Rows are points. Each copy is the shape, with its points in the same order, turned, moved and blurred by noise. Is it also mirrored, or only turned?

Shape (9 x 3):
[[ -8.5 -14.6   8.7]
 [  3.2  29.7  10.4]
 [  9.1 -23.2 -53.6]
 [-10.9  -1.0   7.1]
 [  0.8  58.8   2.0]
 [ 20.3 -17.8   9.1]
 [ -7.3  -4.4 -41.7]
 [  1.5 -15.4  10.3]
 [  0.3  -1.9  10.3]]
Copy 1, 9 rows:
[[ -5.4 -27.1  -6.9]
 [-20.4  20.7   1.2]
 [ 62.6 -16.7  19.8]
 [ -9.8 -17.0   0.0]
 [-21.9  43.8  15.8]
 [ 11.2 -13.1 -24.0]
 [ 25.5  -9.3  26.6]
 [  4.5 -18.9  -8.6]
 [ -4.5 -13.3 -11.4]]
Copy 1 is: mirrored
Copy 2, 9 rows:
[[ 12.4  -8.8 -10.0]
 [-18.8  15.0  19.0]
 [ 52.1 -33.6  28.4]
 [  5.2   1.5  -5.7]
 [-22.7  38.3  40.8]
 [ -6.9 -28.9  -1.4]
 [ 45.5  -5.3  28.7]
 [  3.9 -16.0  -7.7]
 [ -4.9  -5.2   1.6]]
Copy 2 is: only turned
Copy 3:
[[ 18.0  21.5   3.6]
 [ 12.2   2.8 -41.7]
 [  3.5 -35.4  29.3]
 [ 19.8  18.8  -5.9]
 [ 20.9 -13.3 -66.5]
 [-13.8  18.2  -4.6]
 [ 20.3 -29.9  14.4]
 [  4.6  19.7   4.5]
 [ 10.0  16.6  -9.5]]
Copy 3 is: mirrored
Copy 4:
[[ -6.0 -24.9 -11.8]
 [ 12.8  21.3  -6.3]
 [ -4.7 -40.8  53.2]
 [  0.7 -16.9 -13.2]
 [ 34.5  38.6   2.9]
 [-28.7 -10.9   1.8]
 [ 16.4 -32.3  26.5]
 [-17.6 -14.2 -10.4]
 [ -8.2  -0.8  -8.0]]
Copy 4 is: only turned

Shape, 9 rows:
[[ 22.8  -4.7 -10.5  -4.8  27.8  -5.6]
 [ -0.2   0.4  -6.5 -18.7  19.7 -11.4]
 [-25.6  -9.6 -51.3  21.3  -1.2 -48.3]
 [ -7.2 -24.7 -41.0  20.2   5.4 -14.7]
 [ 39.0   4.0  18.5 -28.8 -42.3 -19.9]
 [ -6.7  21.3   5.0 -17.7 -12.5  20.4]
 [-11.6  15.9  12.6  12.1  -4.6  18.7]
 [  7.6  21.0  35.5  -2.9 -20.8  -7.9]
 [ 38.7  35.1   8.4 -14.5 -17.8  -4.8]]
Copy 1:
[[ 28.6 -24.6  -8.5  12.2   0.7 -36.4]
 [ 28.2 -14.4  11.9  14.6  -2.7 -18.9]
 [ 13.6 -31.6  48.2 -46.5 -20.4 -39.4]
 [ 15.1 -14.9  12.3 -29.6 -26.0 -49.1]
 [-14.3  13.2   6.7  14.8  56.0 -25.9]
 [ 18.4  14.4  -4.8   1.1  10.4  13.7]
 [  2.7  -2.4 -16.8  -8.0  -7.1  13.2]
 [-18.1  -8.1  -4.1  10.7  26.7  10.6]
 [ 12.3  -8.3 -12.9   2.9  54.5  -7.1]]
Copy 1 is: only turned
Copy 2 (9 x 6):
[[  4.0 -10.6   2.3 -22.2  24.2  -9.3]
 [ 10.7   1.4   1.2 -29.4  -5.3  -8.1]
 [-58.0   9.4  43.2 -31.0 -16.3 -10.5]
 [-38.6  22.1  30.9 -10.8   9.7  -7.1]
 [-18.8 -28.5 -58.7   2.7 -16.1   8.7]
 [ 25.0  -1.5  -1.1  10.9 -24.1  20.1]
 [ 16.4   3.9  15.0  25.9 -21.5  -3.3]
 [  7.7 -21.1 -14.8  20.4 -35.6 -10.7]
 [  8.4 -41.4 -23.7   8.1  -6.9  14.0]]
Copy 2 is: mirrored
Copy 3, 9 rows:
[[-14.1 -12.8  17.4  -4.7 -12.6  11.9]
 [ -6.3  14.0   8.1  -6.4  -4.3  11.5]
 [ 41.0  -6.3  20.1   6.1  46.6  40.0]
 [ 33.1 -19.4  18.6  14.4  14.6  20.5]
 [-36.8   5.3  -8.6  14.4  32.8 -44.2]
 [ -7.9  10.3 -40.8   8.3  -6.3  -2.8]
 [ 10.8  -7.8 -39.0 -10.4  -6.6  -2.1]
 [-14.4   3.2 -33.0 -19.4  17.4 -28.6]
 [-46.8 -10.8 -25.7   1.3  18.8 -10.3]]
Copy 3 is: only turned
